Every row gives one point. Two turns around zero, p and q, are shown by what they do to some points. Write where each new point lands after one turn and then the other. Backwards means that the second turn is done in reverse. Each puzzle has new turns, and all numbers are rounded.

Turn p:
[  3  47 -14] => [-27  40   6]
[  3   4 -23] => [-15   6 -17]
[ 11 -46   6] => [ 31 -31 -19]
[-49  17 -40] => [-64 -14   2]
[ 32 -23  71] => [76 -2 28]
Turn q:
[26 32 35] => [ 6 20 50]
[49  1 22] => [39  0 37]
[-28   4   3] => [-28  -2  -6]
[ -4 -47 -86] => [ 32 -11 -92]
[-10 -22   8] => [ -5 -25  -3]
[-32  32  18] => [-43  17  15]
Where do these land?
p, then q backwards: [-14  31 -60] => [-63  25 -14]
p, then q backwards: [29 27  8] => [ 18  33 -16]
q, then p backwards: [-15 -54  -5] => [-14 -52 -17]
q, then p: [ 1 -4 57] => [ 35 -29  35]

Turn p:
[53 59 20 12] => [ 22  41  56 -39]
[ 22 -35 -37 -25] => [ 47 -12 -31  20]
[-27 -23 -27  13] => [-14   3 -36  25]
[-18 -40  63  10] => [-35 -47  37  34]
[-30  38 -20  -9] => [-20  15 -27 -38]
Turn q:
[-19  -6  39 -47] => [-51  12  30 -23]
[ -2  52 -64  -9] => [ 55  56 -21 -18]
[ 10 -50 -19  56] => [  7 -45 -47  43]
[-7  7 -1 31] => [16 -3  3 28]
[ 17  -3  44 -31] => [-27 -19  34 -30]
Where do these land?
q, then p: [-23  27   5 -44] => [-17  -9  11 -52]
p, then q: [ 43 -72 -11 -17] => [ 33 -74 -25  15]
p, then q: [ 31 -26  28  34] => [  6 -34  36  34]
p, then q: [ -8 -31  14  24] => [  2 -10   1  41]
q, then p backwards: [  0  80 -23 -11] => [ 71  39 -20  10]
q, then p: [-42  21 -14  14] => [-15  42  19 -15]

Turn p:
[ -7 -50  -7  19  31  12] => [  8 -28 -15   5  16  52]
[17 20 13 45 64 21] => [29 42 -8 40 45 35]
[-13  -9 -38 -52 -32 -60] => [  0 -52   2 -53  -4 -58]
[-35   3   0   2 -40 -51] => [-29 -43  18   9   1 -48]
[44 16  1 27 -5 52] => [ 28  45 -12  28 -37  23]
[-61  20 -19 -25 -15 -18] => [-49 -17 -24 -17  17 -43]
[ 55   2  49 -16  -3  43] => [ 14  54  38 -11 -37  38]
Turn q:
[ 16 -10 -25 -33 -19   3] => [  7 -21 -34 -27   1   9]
[  4 -48 -49 -12 -18 -55] => [-45 -31 -67   5  18 -21]
[-26 -32 -60 -24 -44  18] => [-25 -12 -66 -12 -16  52]
[36 27 25  8  8 39] => [54 -8 36 -1 -3  8]
[-24 -14 -24 -75 -41  -4] => [-21   2 -56 -66 -25  13]
[-4 49 18 33  1 -1] => [29 43 20 24  6 -8]
[ 7 14 62 38  2  8] => [ 24  13  49  30 -30 -26]
[ -8  13 -14   6  63 -30] => [-28  11  26   1  60 -14]
[-1  2 67 61 50 21] => [  4   3  93  47 -10 -13]
Where do these land?
q, then p: [ 44 -36  31 -18   5 -25] => [  6 -59  34 -21   4   3]
p, then q: [ 44  15 -36  32 -25 -27] => [ 24 -32 -30  36   7 -45]
q, then p backwards: [ 14   1 -49  30  75  -4] => [-41  -9  34  30  61 -40]
p, then q: [-27  33 -27   4  13 -19] => [-27   5  -6   7  45 -14]
p, then q: [-56 -32  58  -7 -41 -24] => [-65  22  30   4 -65   2]
q, then p: [ -7 -63  28 -36  20  80] => [-63 -10  24 -31 -63  57]
q, then p: [ 19  29  44  21 -39  22] => [ 33  12  35  22 -46 -23]
p, then q: [-21  19 -57 -17  12  -2] => [-22 -10 -36 -14  49   1]
q, then p: [-11  35   8 -10 -20  -2] => [ 13  25   0  -7  -8 -31]

Turn p:
[ -9  31  37  14  20 -13  21 -36  11] => [ 18  14   9  17  31 -41  16 -35   2]
[ -2 -11 -96   0 -49  13  25  -7 -17] => [-33 -37 -64 -21 -56  43   7 -28  -1]
[  9  30  36 -50  10 -59   8  96   2] => [ 12   7  26 -21 -33 -73  25  94 -22]
[-14 -25  28  12  12  -1  20 -16  43] => [  8  -5  29  16  32   9  41 -10  21]
[-10  -7  22  22  27  11  18 -14 -14] => [  9   9   2  10  38   4   9 -15 -25]
[ 30  35  32  27 -19 -40  15  97   9] => [ 41  -4  23  41 -60 -42  24  64 -41]
[ 12  -5  13  13  28  41  22 -18   4] => [ 22  32 -13   9  32  25  14 -15  -3]
[-15  -8 -94  15  20   8 -29   4  -1] => [-44 -39 -69  17   1  30 -27  16  17]
[ 50 -13  -9   8  -3 -13 -14 -22  -8] => [ 43 -22  -7 -11  -4  12 -30  -9  13]
[-23 -20 -21 -67 -15  25 -61 -26 -18] => [-58  16   9 -56   2  21 -54   1  36]
[  0  16  23 -26 -45  27 -34 -29   4] => [-13  36  34 -13 -26   3 -31 -31  28]
[-29 -25  29  32  14   1  10 -27 -14] => [ -4 -10  24  12  44  10   7 -30 -26]
Turn q:
[-45 -35  46  23  18 -47 -33 -40  15] => [-42 -63 -20 -38 -12  -4 -29 -39  35]
[ 31  -3 -41 -31 -23  21  25 -55  26] => [ 47  39 -26 -12 -41  -5  19 -31 -35]
[ 15  -5  28 -34  -5  36  -7  39   1] => [ 15  13  43 -14  -2  37   5  33   8]
[ 43  12  25  20   9  35 -10 -43   3] => [ 20 -19   6  10 -14  38 -26 -26 -49]
[ 11  24   2  -3  21 -19  51  23 -24] => [ -7  13  25  32  39  -8  37 -19   1]
[-17 -20 -31  -3 -49  32  31  13 -30] => [-20  31  -2  19 -43 -14  40  39 -14]
[ 22  38  28  65 -28  20  30  53  28] => [ 16  -1  32  96  -8  17 -28  13  27]
[ 26  -8 -34  -5 -17   4 -43  15 -15] => [ 26  -6  -6 -15   3 -23  -9  48 -25]
[ -3  11 -25  50  34 -38 -31  -4 -44] => [-28 -43 -31  14  51 -36 -15   8 -28]
[  4   0  42 -35 -45 -34  -9  14  47] => [ 29   3  47 -25 -31 -19 -23 -14  54]
[-25 -56 -45 -17  42 -19 -22 -44   4] => [ -5 -21 -75 -61   5  -7  27 -10  -3]
[-61  40   3 -31  42   9  17  29 -11] => [-51  53   3  -9  51  22   4   0  28]
Where do these land?
q, then p: [ 24  43 -48 -36  26 -19  56 -14  10] => [ 47   6 -60   3  22 -52  -1 -39   1]
p, then q: [-26  -8   0  38 -32 -31  11  16  15] => [-29 -36   4  19 -40  -2  24  -5   8]
p, then q: [  4  52  -8 -36 -16  42  32   3  13] => [  7  62   1  25  -4 -41 -18 -25  -3]
q, then p backwards: [ 40  18  -4 -65   0 -36  35   7  -8] => [  5   3  75 -17   5  -8  44 -28  11]
p, then q backwards: [ 58  20 -49 -44  23 -34  26   0  57] => [-14 -72 -50  -7  -7 -36  -7  31  59]
q, then p: [ 2 20 64  4 32 26 19  6 27] => [  2  52  18  28  31  36  -9 -27  20]
p, then q: [-10 -45 -13  30 -26  22 -10  43  -1] => [-31   1  12  24 -32  36   7  47  -8]
p, then q backwards: [-28 -62  21  32  -1  17 -23 -40 -31] => [ 18  37  63   3  56  11  -9 -13 -18]
p, then q backwards: [-32 -19   8  25  34  -3 -50   6 -47] => [  2  49  14  32  24   9 -46   5 -40]
p, then q: [  5 -15  24  60 -18  12 -58 -20 -46] => [-26 -56   2 -23  -7  26 -51  24 -50]
q, then p: [-34  -4   5  -9 -24   5 -39  -8  10] => [-35   1  18  -9 -27  -9 -15  19  23]
